Each row of a before or after table is a point. The points were changed in one or more steps. Then noise was added and the rows were shuffled. The steps act on columns, c1 being the first. Write out the steps. A step turns or swaps two columns, mirrors them in a line or flattens them onto one, adds a multiple of one to another, or multiplies or shifts one. Angles are multiples of 10 degrees, from the lower column toward the higher: turns from -170 to 170, lines from 10 to 170 but not 90. Use the fewest steps. Two steps may share a column if one is a turn and the other turns, adds or multiplies; they go together, in the order done. Otherwise the lowest column goes first.

Before, 13 rows:
[[ 32 -23 -53]
 [ -3  55  45]
 [ 78  -6   4]
 [-39 -55  94]
 [ 24 -46  -2]
 [  8  64  -1]
 [  0  30 -12]
 [-83  15  -5]
 [  6  45  42]
 [-13  17  48]
 [-24  69  30]
 [-21 -25  24]
 [  4 -62  53]]
After (13 x 3):
[[  6  60  -1]
 [-40 -54  38]
 [ 10  49  18]
 [ -4  52  16]
 [-23  68  11]
 [ 35 -17 -23]
 [  1  31  -5]
 [ 24 -46   1]
 [-82  13  -3]
 [  5 -63  16]
 [ 78  -6   3]
 [-13  17  20]
 [-24 -20  10]]
Steps: multiply c3 by 0.4

Before (8 x 9):
[[-15  -1   9  33 -36   0   8 -26  -4]
 [-16  37 -12  -4 -29  19   6 -14  27]
 [-21 -95 -48  28 -36  18 -15   8  -5]
 [ -6  33  -7  49  53  13   8  12 -12]
 [  2  26   8  27  -4  19  17  28  21]
 [ 18 -25  -9   3 -39  10 -20 -21 -13]
 [-22  39   4   2 -33   7 -34  19  34]
 [-24  34  -2  20 -33  34   6  12  -9]]
After:
[[ -8 -94  49  29 -44  17 -15   8  -6]
 [ -1  34   4  22 -40  34   7  12  -9]
 [ -9  37  13  -5 -31  18   7 -15  27]
 [ -6  38  -3   3 -39   4 -34  19  34]
 [-38 -26   9   3 -18  10 -19 -20 -12]
 [-13  -1 -11  34 -37   0   8 -29  -4]
 [ 38  33   7  51  37  12   7  12 -12]
 [ -6  26  -9  27  -2  20  17  27  21]]
Steps: mirror c1 and c5 in the line at 70 degrees; multiply c3 by -1

Before, 9 rows:
[[ -3 -17  16  -6  15 -22  19  22 -47 -18  17  29  13 -50]
 [-31 -11   2  13  29   0 -33 -22  23 -42 -95  48 -44   9]
 [-42  35 -49 -19 -57  -5 -30 -10   7  42 -13 -23 -17 -28]
 [-11  56  17  -1   9 -68 -50 -29 -48 -36   3 -23  70 -27]
 [-59  24 -15 -10  14   4 -33 -25 -16  58  33  24  55   7]
 [-21 -29 -33   0 -28 -19  14   9 -44 -42  -3 -67  14 -89]
 [ -8  21 -19  14  16  19 -60  25 -25  17 -14  13  25  21]
 [-37 -17  15   7  -7 -67  26 -59 -24  83  17 -42  35 -27]
 [ 21 -34   8  -5 -16 -13 -34 -31 -18  -6  38  29  58  65]]
After (9 x 14):
[[ 12  34 -48 -19 -57 -24 -29  41  -6  43  -5 -24 -17 -18]
 [-20  56  17   0  10  11 -49  24  47 -36   1 -23  69 -72]
 [  9  25 -15 -11  14   4 -34  63  17  59  12  24  56   7]
 [ 19 -29 -32   1 -27 -68  15  15  44 -42  -1 -67  14 -61]
 [ 19 -18  17  -5  14 -33  18  -8  46 -18   6  30  13 -44]
 [ 26  21 -19  14  16  10 -59  -6  24  17  -6  13  25  28]
 [-38 -34   8  -5 -15  64 -35  -3  18  -7  16  29  58  22]
 [ -4 -10   2  12  29   9 -32  38 -22 -44 -40  48 -44   5]
 [-32 -18  15   6  -7  10  27  62  23  82   8 -42  36 -72]]
Steps: turn c1 and c8 by -120 degrees; mirror c6 and c14 in the line at 60 degrees; multiply c9 by -1; multiply c11 by 0.4
